Each row is a point. Two turns around zero, p and q, are shown by what they do to some points. Write where each new point lands after one turn and then the other. Backwards means that the second turn is done in reverse. Each puzzle has new turns, and all numbers are rounded.
(in the rows, 128 means zero)

Turn p:
[181 150] => [178 156]
[ 99 129] => [ 99 126]
[104 104] => [107 102]
Turn q:
[119 162] => [115 161]
[159 143] => [157 147]
[107  79] => [113  77]
Where do these land?
q, then p: [194 146] => [188 161]
p, then q: [100 106] => [106 100]
q, then p: [105 139] => [103 133]
p, then q: [112 121] => [114 118]

Turn p:
[199 160 132] => [192 164 155]
[ 73 148 128] => [ 72 142 121]
[142 104  99] => [150 114  98]
[123 103 148] => [123  98 139]
[102 125 134] => [102 121 127]
Turn q:
[148 135 135] => [143 135 143]
[125 118 161] => [119 108 155]
[146  90 148] => [148  89 142]
[ 93 169  68] => [102 180  73]
Where do these land?
p, then q: [ 98 170 141] => [ 81 150 140]
p, then q backwards: [181  87 137] => [178  83 134]
p, then q: [ 90 129 147] => [ 89 112 122]
q, then p: [104  91 117] => [127 101  91]
p, then q backwards: [182 150 103] => [181 145  98]
q, then p: [113 141 123] => [112 139 122]

Turn p:
[116 145 141] => [117 143 144]
[126 104 188] => [155 113 185]
[167 146 108] => [150 153  94]
[110 131  57] => [ 86 116  69]
[122 115 147] => [134 116 148]
Turn q:
[138 149 109] => [135 154 115]
[152  70 186] => [157  50 149]
[146 152  97] => [139 161 103]
[109 161 123] => [116 161 142]
[ 95 108 125] => [ 92 113 131]
Where do these land?
p, then q: [136 116 144] => [146 116 130]
p, then q: [170 140 109] => [146 159  96]
p, then q: [150 159 132] => [144 162 132]
q, then p: [ 56  96 128] => [ 77  86 171]

Turn p:
[142 161 136 138] => [130 162 143 136]
[ 92 124 162 159] => [ 93 111 171 121]
[ 82 132 135 124] => [ 88 120 130 105]
[154 120  96 104] => [155 130  89 136]
[192 100 110  69] => [208 125  82 115]
[107 131 129 174] => [ 95 120 153 155]
Turn q:
[159 172 114  97] => [176 139 107  94]
[125 168  84 144] => [143 172  88 136]
[130 144 163 120] => [140 134 161 111]
[ 90  59 143 133] => [ 62  90 146 145]
[136  96 136 147] => [119 105 139 156]
Where do these land?
p, then q: [143 132 154 135] => [145 123 152 122]
q, then p backwards: [ 79 147 140 111] => [ 95 167 149 115]
q, then p backwards: [132 106 176  81] => [100  93 182 122]
q, then p: [156 139  98 130] => [145 134 108 161]
p, then q: [130 115  72 184] => [100 152 126 199]

Turn p:
[173  98 151  79 150 143] => [177 128 149  97 181 130]
[133  84 136 148  95 177] => [149  96 157 114 101 180]
[130 164 155 112  97 164] => [ 94 151 151  88 131 155]
[118 140 145 155 118  93] => [116 146 143 152 101 104]
[ 68 165 145 120 131  79] => [ 64 130 135 151 129  72]
[153 101  77 133 127 130] => [169 111  87 121 112 135]
[122 144  87 149 179 110] => [128 135  74 174 141 120]
Turn q:
[138 130  77 110  98 142] => [143 154  88 120 108 162]
[166 121 131 202 139 153] => [169  99 146 196 111 127]
[100 157 191  78 149 136] => [ 96 141 191  81 162 126]
[184 112 122 146 146 113] => [181  98 120 133 119 107]
[ 98 121 180  68  95 106] => [ 71 130 152  60 111 118]
[125 100  86 148 145 136] => [138 109  88 155 143 144]
[ 96 130 139 108 119 125] => [ 93 138 132 112 133 131]
[117 153  97 164 133 112] => [133 155 106 168 137 109]
Where do these land?
q, then p backwards: [102 173 152 120 158 165] => [138 143 193 122 151 151]
q, then p backwards: [ 79  94 156 142 165 108] => [ 62 131 136  93 154 125]
q, then p backwards: [155 154 107 109  90 151] => [176 138 124 158 101 141]
p, then q: [ 77 154 102 122 143 162] => [ 91 119  98 153 162 163]
p, then q: [175  74 103 143  94 144] => [174 114 130  96  73 160]
q, then p: [177 124 100 104 154  93] => [178 145  93 102 145 101]
p, then q: [124 105 120 115 166 131] => [151  97 117 142 147 122]
p, then q backwards: [129 164 137 161 100 118] => [113 152 132 132  78 129]
q, then p: [134 110 176 138  83  79] => [115 104 158 107  87  69]

Turn p:
[146  96 137 133 123 160 126 120] => [133  99 136 133 130 165 117 136]
[150 170 108 150 131 151 105 122] => [152 155  93 149 114 135  96 134]
[ 95 147 131 121 125 127 172 127] => [110 160 140 129 132 134 161  99]
[158 101 122 134 123 125 126 167] => [130 113 130 110 113 137 136 176]
[110 115 121 120 143 130 137 115] => [112 117 121 133 144 130 140 113]
[116 125 170 150 142 120 124 129] => [140 133 161 146 158 117 127 138]
[142 138 120 124 125  72 107 114] => [155 117 118 113 117  75 129 122]
[109 126 120 134 109 118 138 152] => [108 138 141 131 107 119 146 137]
[127 133 123  87 131 149 119 105] => [114 121 113 108 137 141 102  96]
Turn q:
[119 160 130 148  92 149 143 118] => [105 147 133 151 112 169 138 141]
[124 145 137 150 131 110 151 140] => [119 132 133 151 149 125 146 149]
[154 137 123  83 138 121 122 128] => [153 150 120  92 119 112 140 127]
[116 105 116  98 125 119 128 138] => [129 115 109 112 110 103 118 136]
[110 153 132 142 138 125 118 138] => [116 142 137 132 151 134 112 143]
[118 139 151 144 136 137 129 114] => [105 131 143 130 145 141 133 117]
[153 147 109 114 142 137 118 150] => [165 142 126 108 136 137 124 145]
[133  31 144 142 138 112 118 121] => [136  54 138 141 118  82 121  80]
[127 152 138 132 115 121 116 145] => [126 147 150 132 127 129 122 149]
[127 149 110 138 124 123 124 108] => [128 154 115 144 131 139 122 120]
[124  88 117 117 130 155 141 109] => [125  92 103 116 111 138 130 103]
Where do these land?
p, then q: [135 146 139 121 132 164 116 127] => [135 141 141 111 134 151 101 120]
q, then p: [141  98 112 113 112 102 133 121] => [149 111 126 126  94 112 148 124]
p, then q backwards: [123 121 147 139 176 142 134 142] => [120 160 129 153 159 124 145 144]
p, then q: [103 130 148 130 137 132 113  93] => [122 130 137 138 154 121 120  88]
q, then p: [176 118 164 158 129 129 133 151] => [164 121 166 118 157 157 148 142]
p, then q: [113 136 112 108 133  86 117 126] => [122 146 103 140 124  87 131 128]
q, then p backwards: [144 111 124 122  79 120 145 107] => [119 132  92 152  89 119 143 122]
q, then p: [116 171 107 129  98 135 148 130] => [108 171 120 145 103 145 123 143]
p, then q: [ 97 135  89 141 143 118 113 130] => [121 132 102 170 140 119 109 141]
q, then p: [117 109 140 120 131 123 119 146] => [121 111 143 116 132 110 128 135]
p, then q backwards: [143 133 125 127 138 158 135 137] => [123 151 111 132 130 150 131 129]

Turn p:
[103 188 152 133  89  95 125 157] => [139 195 163 103  98 108 109 139]
[120 127 114 176 131 129 155 138] => [140 146 126 173 116 122 154 127]
[102 140 145 110 143 161 104 116] => [102 130 138 129 144 162  93 132]
[169 121 133 156 173 101 162 130] => [142 125 132 147 166  94 175  96]
[ 96 108 160  61  84 163 123  79] => [ 87  83 152  82  85 184  96 122]
[138 102 143  73  92 197  98 131] => [131  69 144  96 125 182  94 174]
[138 124  83 123 156 112 148 142] => [127 138  88 127 146 120 168 133]
[137  76 116 165 175  74 135 139] => [108 111 100 166 147  57 160 114]
[147 166 106 155 109 119 103 119] => [174 156 108 129 122 124 103 115]
Turn q:
[163 120 135 147 179  90  91  93] => [100 125 161 136 177 110  86  85]
[100 141 151 118 141 147 156 125] => [111 123 128 107 129 155 164 138]
[115 128 156 105  58 129 151 111] => [150 147 113  80  70 133 143 114]
[129 121 126 150 182 126  56 139] => [107 113 176 155 167 130  74 151]
[130 147 100  73  94 167 175 135] => [170 131  59 105 123 148 162 146]
[130 142 113 192 145 122  99 104] => [ 98 159 154 178 135 140 101 110]
[160  93 133 170 173 144  79 128] => [132  97 181 174 157 139  88 111]
[152 170 143  80  97 113 149 182] => [177 155 117  88 139  87 165 164]
[104  98 121 146 103 119 184 130] => [114 111 105 142  80 117 169 110]
[ 95 119 102  98 109 122 140 134] => [119 116  86 115 104 120 128 152]
Where do these land?
q, then p: [162 138 106  74 119 173  95 115] => [160 100  91 114 189 143 114 149]
q, then p: [159  94 149  75 139 132  92 147] => [118  71 122  99 167  94 119 138]
q, then p: [101 111  86 166  92 168 164 165] => [189 132 129 171  79 126 162 153]
p, then q: [101 105 142 162 112  97  87 131] => [110 154 150 135  97  90  88 133]
q, then p backwards: [105 114 164 172 138 119 180 124] => [107 104 147 129 133 116 198 110]
q, then p: [126  85  75  74 145 128 110 164] => [126  95  72 140 141  74 136 172]
q, then p: [132 118 115 163 104 112 109 109] => [146 141 128 135 105 123  88 109]
p, then q: [108 167 165 157 167 113 146 168] => [ 88 170 171 114 156 126 167 134]
q, then p: [122 165 151 122  99  98 130  91] => [119 163 128  80 120 158 112 111]
q, then p: [179 168 145 142 113 116 133 115] => [146 153 140 106 157 139 127  76]
q, then p backwards: [113 143 108 100 179 154 163  80] => [126 124  90  84 185 154 135  97]

Turn p:
[ 76  93 108 162 119 149  96 125 113] => [142 100 111 183  90 130 118 143  93]
[105 181 164 134 161 124 132 174 124] => [ 87 164 152 163 174 115 111 148 141]
[ 96 132 133 101 137 101 152 190 147] => [ 78 132 103 123 147 101 108 174 153]
[ 99 144  99 109 120 187 152 171 151] => [100 165 116 137  93 161 134 189 146]
[169  99 132  90 146 107 153  74 103] => [115  95 137  66 135 140 150  77 108]
[166 125 149 187 147 116 154  87 138] => [151 131 119 146 155 123 179  65 139]
[169  90 151 107  82 172 138  99  96] => [150  94 180  92  86 138 179 128 124]
[133 124 102 158 128 112  82 142 106] => [171 123 117 145 147 120 108 142  91]
[152 132 144  91 153 121 141 117 184] => [110 124 119  96 147 157 118 106 184]
[117 161  98 139  85  90  81 100 117] => [177 151 127 124 106  94  74 107 101]
Turn q:
[128 168 180 126 139  81 145 106 105] => [130 166 172  76 141 124  94 131 150]
[117 153 155 102 160 158 151 124 136] => [122 114 128  92 134 180 129 133 148]
[109 170  91 156 126  66  86  95  93] => [140 194  91 108 147  72  85 134 106]
[ 98  89  84 162 101 137 101 125 116] => [111 149  97 182 124 112 137 116  82]
[125 144 171 103 101 160 150 120 171] => [106 110 145 104  72 162 139 128 157]
[112  91 177  88 150 128 108 103 126] => [ 72  97 150 122 145 144  86 114 136]
[119 124 138 139 115  85 113 158 115] => [118 147 153 136 140  92 127 159 119]
[158 172 132  74 167 148  83 171 162] => [143  60  96  99 130 135 111 196 159]
[124  92  84 183 109 171 118 157 111] => [150 138 108 203 124 140 157 129  82]
[142  80 104 161 136 118 164 127 156] => [134 132 131 174 143 115 168  89 156]
[203 167 104 133 112 145 151  94 133] => [206 116 118 107  89 121 123  91 146]
[101  87 115 109 119 139 166 156 113] => [103 113 146 135 147 138 180 115  96]
Where do these land?
p, then q backwards: [135 140 104  87  90 108 211 150 107] => [ 71 176 113  92  87  77 143 133 147]
q, then p: [ 80  81 163 121 124 141 137 128 126] => [ 90 125 144 186  97 126 130 123 120]
p, then q backwards: [150 128 108 159 108 150 116 130 113] => [145 146 110 154 114 142 143 153 110]
p, then q: [151 115 114 109 136 168 108 123 109] => [138  96 152 134 119 164 129 129 105]
p, then q: [107 172 188 126 174  78 110 154 107] => [ 92 169 117 136 188 139  73 158 163]
q, then p: [119 144  99 156 157 142 115 168 195] => [137 165  58 135 132 135 155 166 153]
q, then p backwards: [171 138 118 162 173 143 137 122 104] => [166 139 120 160 139 125  76 123 153]
p, then q: [ 90 169 162  80 103 178 108  84 167] => [ 86 136 126 141  32 148  94 152 140]
p, then q: [138  99  91 155 129  89 121 109  95] => [158 121 132 122 164  99 116  88  94]
p, then q: [139  94 133 125  86  83 117 111 157] => [117  95 125 138 121  67 125  97 147]

Turn p:
[144 154 100 126 144 108  98 161 136 136 120] => [138  95 107 115 155 110 121 111 141 157 146]
[107 114  77 134 119  83 107 101 150 135 113] => [134 104 106 159  87  94 131 128 159 132 164]
[ 82 147 134 132 101 137 110 136 140 116 135] => [134 124 142 126 118 135 158 132 171 141 101]
[146 123 113 138 123 113  90 115 171 166 138] => [171 137 105 158 121 110 110  98 145 148 142]
[165 117 171  88 118 175 181 142 145  78 122] => [119 116 168 132 165 187 122 116  94  63  99]
[ 97 144 149  75  82 129 116 161 110 121 104] => [130  84 154  87 109 120 150 108 138 117  74]
[112 136 105 137 112 144  84 138 137 139  75] => [106 102 123 130 102 131 125  82 158 168 124]
[149 149 126 132 168 136 157  81 121 136 149] => [113 178 103 122 150 125 108 143 128  96 152]
[162 110 196  91 125 165 139 131  86  81 131] => [127 126 159  84 131 190  98 146  82  92  88]
[ 95 132 105 147 130  99  79 144 145 115 118] => [138  93 129 136 114 117 130 138 173 173 143]
[119  95 157 148 180 127 194 114 107 158 155] => [108 195 163 137 145  99 125 166  79 114 148]
[144 143 115 175 114  93 129 120 131 143 122] => [121 126  83 163 130 105 124 142 126 152 122]
[143 100 117 144 150 154 179 120  84 140 182] => [124 184 123 116 139 140 161 156  68 114 160]
Turn q:
[152 163 106 122 145 119 144 139 120 126 160] => [130 147  91 118 141 104 127 113  99 144 145]
[136 130 133 125 152 163  84 113 149 126 106] => [128 164 166 123 150 156 136 119 125 109 108]
[108 103 110 147 109 148 133 135 153 154 152] => [129 122 136  90 105 151 128 137 147 129 165]
[131 127 137 111 130 119 137 145  47 146 128] => [114 118 126 178  83 106 120 121  84 147 131]
[135 103 155  97 109 108 147  90 141  89 131] => [159 101 132 129 135 108 122 115 168 155  83]
[143  99 157 111 133 143 153 102 123 140 126] => [132 118 134 141 114 154 134 108 142 168 106]
[142 101 154 145 120 109 144 152 158 116 129] => [149  91 123 127 155 145 133 157 139 146 134]
[133 103  41 204 154 101 149  89 144 152 143] => [ 98  95  94  82 147 163  71  67 137  94 186]
[126 151 161 133 101 167 150 144 105  99 108] => [165 135 107 163 100 133 169 143 126 111 110]
[109 146 168 123 104 105  72 134 150 120 148] => [137 146 172 141 156  88 138 165 159 126 144]
[ 67 109 152 108 160 161 114 149 116 113 136] => [115 111 178 115 104 116 190 128 109 120 117]
[144 114  31 136 113 112  96 147  96 141 109] => [117 132 124 104 104 126  43 131  78  82 144]
[136 214 158 100 134 110 139 126 161 140  90] => [ 93 182  82 152 167 111 153 161 149 132  90]
Where do these land?
p, then q: [169 105 142 117 131 123 117 160  89 109 146] => [137 135 151 147  92 133 116 120  76 151 116]
q, then p backwards: [188 150 110 113  67 124  85 138 110 107 129] => [158 105 179 134 151  89 114  89 150 160 170]
q, then p backwards: [118 164 140 110 176 129 133 113 122 120 107] => [127 155 130 142 103 150 172 140 127 154 114]
q, then p: [192 133 136 104  85  89 112 137 108 139 177] => [178 136  75 116 142  89 103 118 118 185 129]
q, then p: [ 99 144 117 112 143 113 157 159 129 134 129] => [120 106 143 119 113  98 166 136 118 120 141]
q, then p: [124 104 112 141 109 177 171  90 140 132 151] => [149 143 107 147 112 153 138  80 134  74 125]
p, then q: [ 81 119 124 159 123 168 142 115 116 183  78] => [ 83 136 106 152 102 102 144 134 203 108 139]
p, then q backwards: [ 75 133  98 156 184 128 128 135 141 112 131] => [103 134 168 142 118 106 105 129 159 175 165]
q, then p: [ 62 127 156 153 114 184 119 104 147 151 127] => [131 142 158 171 159 155 159 129 147  76  83]
p, then q backwards: [114 118 112 108 180 109 102 121 151 142 110] => [120 115 115 143 103  97 103 105 123 141 175]
q, then p: [125 141 146 182 130 157 137 119 160 159 106] => [118 158 145 140 165 171 163 116 152 116 143]
p, then q backwards: [160 117 135 113 110  55 127 125 100  87 139] => [127 106 106 134  91  98 150 192 120  94 102]
q, then p: [158 108 136  97 112 108 135 150 152  90 133] => [132 103 129 119 137 108  93  96  89 144 145]

Turn p:
[164 132 176 125 159 158 110 136 177 143 152] => [140  99 180 112 129 146 115 143 174 141 174]
[154 173 156  98 115 136 121 110 104 123 166] => [174 142 163  95 131 156 115 128  92 137 136]
[162 122 112 111 104  89 131 149 110 146  95] => [164 127 123 145 115  83 110 123 129 119  86]
[163 117 145 152 142 112 138 125  91  95 155] => [166 127 133 156 128 133 159 165  98 120 148]
[126 124 127  91  70  85 146 142 130  95 112] => [152 137 106 117  59 106 131 102 108 116 103]
[ 77 158  89 185 126 107 117  91  94 156 180] => [ 96 194 112 134 191 111 149 117  79 166 152]
[105 146 156 179 121 140 122 181 101 131 119] => [103 165 143 159 111 143 130 177 135 166 104]
[ 92 137  92 132 178 133 102 146 175 137 133] => [ 79 146 110 100 154 113 111 142 174 111 159]
[143 177 146 115  94 183 126 103 156  72  80] => [148 145 132 129  93 220 109  84 155 102 115]
[103  84 115 138 107 142  80  93 115 103  81] => [ 82 114 112 184 117 143  99  95 101  93 126]
[105 101 108 113 111 115 158  92 162 163  77] => [101 100 114 128 133 100 145  58 152 120  93]
[127  81 159  93 167  76 155 112 143 152 172] => [129  77 158  89 130  67 176 134 112 119 159]
[109 160  74 131 154 131 156 175  72 131 129] => [129 164  80 108 164 124 130 186 119 130  79]
[162  79 138 128 146 185 130 135 163 144 140] => [129  55 127 136 137 148 114 139 166 150 158]
Turn q:
[115 123 106 123 102 120 186  79 107 133 109] => [107  98  85 117 145 122 179 123 130 102  95]
[166 181 165 114 133  98 159 146 113 113 121] => [108 174 177 111 106 132 172 114 117 106 120]
[ 77  73 141 111 172 155 103 143 140 135 135] => [115 103 134 140 187 144  67 137 123 150 156]
[ 72 130  92 175 115 112 143 120 112 119 140] => [101 124  70 171 118 118 113 136 130  92 118]
[188 160 164  98  88  92 122 127  69 112 103] => [146 143 181  95  97  89 171  99  80 106  88]
[123 155 123 120 147 165  98 124 138 112 178] => [147 140 114 122 116 143 112 119 116 128 197]
[162 162 131  98 126 159 111 184 119 121 113] => [147 146 170  84  93 159 113 150 100 128 130]
[129  72 132 170 108 127 167 111 121 154 132] => [127  90 111 184 148 129 161 141 133 146  97]
[111 135 131 189 109 119 167  63  94 146  79] => [114  94  89 162 123 139 162  72 146  95  62]
[102  96 126 105 134 133  82 150 207 171 157] => [118 131 117 122 142 117  77 152 157 217 165]
[121 123 110 130 137 143  90 150 201  75 147] => [138 123 140 121 107 114  84 163 182 129 193]
[170 127 115 103 166 114 108 139 113 143 123] => [169 169 147 106 156 130 124 130 121 134 116]
Where do these land?
q, then p: [121 138 168 166 157 140  92  92 107 118 152] => [142 135 142 162 164 152 149 104  99 132 178]
q, then p: [112 171  87 148 117  71 200 149  94 168  86] => [ 96 180  82 124 112 166 133 110 165  91  44]
p, then q: [158 139  71  71 132 154 142 101 153 176  95] => [177 119 136  82 188 104 108 108 187 130 136]
p, then q: [103 135 141 140 147 128  76 170 141  87 127] => [100 131 127 134  70 118  92 145 107 127 164]
p, then q backwards: [100  71 173 156 141 117  71 140 127 118 141] => [ 90 119 175 140  97 127 141 174 142  87 171]
q, then p: [172 118 115 114 129 164 173 123 172 132  97] => [133  67 120  94 107 140 131 130 179 146 116]
p, then q: [150 113 103 134 140 117 126 146 138 119 164] => [145 164 121 137 129 113 134 163 123 138 139]
p, then q: [134 127 139  91 132 166 140 165 155 154 148] => [130 115 140  96 149 117 108 150 124 187 131]
q, then p: [ 81 127 111 148 105 131 165  71  91 104 136] => [111 126  51 150 133 127 167 125 104  95 141]
p, then q backwards: [121 130 164 123 111 116 109  95 168 115 154] => [138 166 175 116 129 148 110 120 140 105 148]
p, then q: [140 101 180  95 156 124  88 132 120  87 145] => [125  98 172 157 112  99 124 152  75 123 159]
q, then p: [144 165  85 150  70 108 152 153  71 158  90] => [144 149  88 161  96 145 110 106 129 107  36]
